Every row gives one point. The window is the flat piece filled in between its corners: a triangle in 3 columns, a solid with four corners in 4, and so on. A path goes straight from each point to the next, and from the last back to the first. List the points from which the path goes on through the window.

Window (4 x 4)
[[-7.2 -3.2  4.7  1.8]
 [-0.7  1.0 -2.5  0.5]
 [ 7.0 -5.4  1.2  3.4]
 [-0.2  5.5 -0.7 -0.5]]
Path:
(1): [-4.6 -3.4  2.0 -4.6]
(2): [ 0.5 -0.4 -1.8 -5.4]
(3): [ 2.2  4.9 -3.9  5.9]
(4): [ 3.5  1.3 -0.5  7.0]
(5): [ 5.0 -1.9 -1.1 -3.9]
(6): [-4.2 -2.6  3.7 -2.7]
(7): [-2.0 -0.8  2.8  6.5]
(8): [-2.8 -2.9  4.2  5.3]
(9): [-0.8 -5.0 -1.2 -2.7]
(10): [-2.9 -2.5  2.6 -2.1]
(11): [-4.5  1.7  3.7  5.4]
(12): [0.2 1.6 1.6 3.0]
(13): [-0.1 -2.3  2.1 -2.8]
(14): [ 0.1  2.9  3.9 -5.1]
(15): [-3.6  1.4  0.9  2.7]
(16): [-0.1  4.2  0.8  4.1]
Through the window after points: 16

Window (6 x 6)
[[ 3.7  3.2 -0.4  0.1 -8.7  2.8]
 [ 5.3  1.2  1.0  4.0  0.8  4.7]
 [ 2.4  0.9 -3.2  0.0  3.8 -2.1]
 [ 4.3 -4.3  0.7  6.2  4.2 -2.5]
 [-1.7 -2.9 -4.4 -7.9 -7.7  3.8]
 [-0.7 -1.3  2.2 -4.5 -3.5  1.2]]
Path:
(1): [ 8.1 -1.5 -3.9 -1.4 -0.2 -2.0]
(2): [-3.7  0.8  1.2  4.1 -0.4  3.9]
(3): [-0.2  0.0 -3.9  0.3 -3.0  1.7]
(4): [ 4.0 -1.6 -1.2 -1.4 -1.9  2.1]
(5): [ 5.4 -2.5 -4.3 -4.8 -2.3  0.8]
(6): [-0.9  2.9  2.3  7.8 -2.7  4.3]
(7): [-6.6 -1.9 -2.8 -2.5 -1.6  2.3]
(8): [ 7.7 -0.3  0.2 -2.0 -3.6  2.4]
(9): [ 3.3 -2.2  0.7 -3.3 -0.5  1.2]
(10): [-1.2 -1.0  1.8  1.1 -2.3 -0.2]
(11): [ 0.1  4.5 -0.8  8.6 -3.6  2.5]
(12): [ 3.5 -1.6  0.7 -2.2 -3.3  3.5]
Through the window after points: 7, 9

Window (8 x 8)
[[-6.4 -0.8  0.6  3.3 -3.7  5.6 -4.1  1.5]
 [ 0.5 -6.1  3.7 -3.7  3.2 -2.8  0.6 -3.1]
 [ 0.2  0.7 -0.4  0.5  3.6 -1.9 -2.8  4.1]
 [-0.1  5.5 -0.5  0.3 -1.8 -1.7 -0.2  3.2]
 [-2.2 -5.1 -9.6 -4.0 -6.2 -0.2 -3.4 -9.0]
 [ 2.8  5.1  1.1  4.7  1.2  5.2 -2.5 -5.0]
 [ 0.4 -1.0  1.7  4.3  3.4  2.7  2.6 -0.9]
 [ 0.4 -3.0  1.6 -2.8  0.4  1.8 -0.6  6.4]]
Path:
(1): [ 1.1  2.3  3.4  4.5  0.1  1.4 -3.5  1.1]
(2): [ 0.8  2.7  0.2  0.3  7.1  4.6  1.9 -0.9]
(3): [-1.5  3.7 -2.7 -3.4  0.9  5.7  0.5 -1.5]
(4): [ 1.7 -2.4  4.5  8.7  1.5 -4.2  1.2  2.5]
(5): [ 1.5 -0.8  0.8  2.8 -2.0  1.9 -1.2  1.1]
(6): [-1.7  2.8  0.0 -0.8  5.4  1.8 -1.3 -0.5]
(7): [-2.9  2.3  0.9 -4.4  5.4  1.2  1.1  7.6]
(8): [ 2.7 -6.6  1.7  0.1 -3.5  1.4 -2.2  0.4]
(9): [ 7.0 -3.1  4.7 -0.9  0.9 -6.4 -1.9 -0.5]
(10): [-7.0 -5.0  0.0 -3.6  3.1  4.5  1.7 -2.7]
(11): [-8.0 -0.4  3.6 -0.2  3.4  3.0  2.8 -4.3]
(12): [ 7.9 -1.5 -4.4  0.4 -3.0 -0.8 -3.8  3.2]
(13): [ 0.8 -5.3  0.2  0.2  0.1  1.4 -2.1  3.2]
(14): [-3.8  8.8  2.2 -6.3  1.2  1.6  1.7  6.4]
(15): [-1.1  0.3 -2.1 -0.4  3.7  3.4 -2.2 -5.1]
(16): [ 0.5 -1.4  0.0  1.3 -4.5  0.8 -1.8 -2.1]
Through the window after points: 3, 5, 7, 9, 11, 13, 15
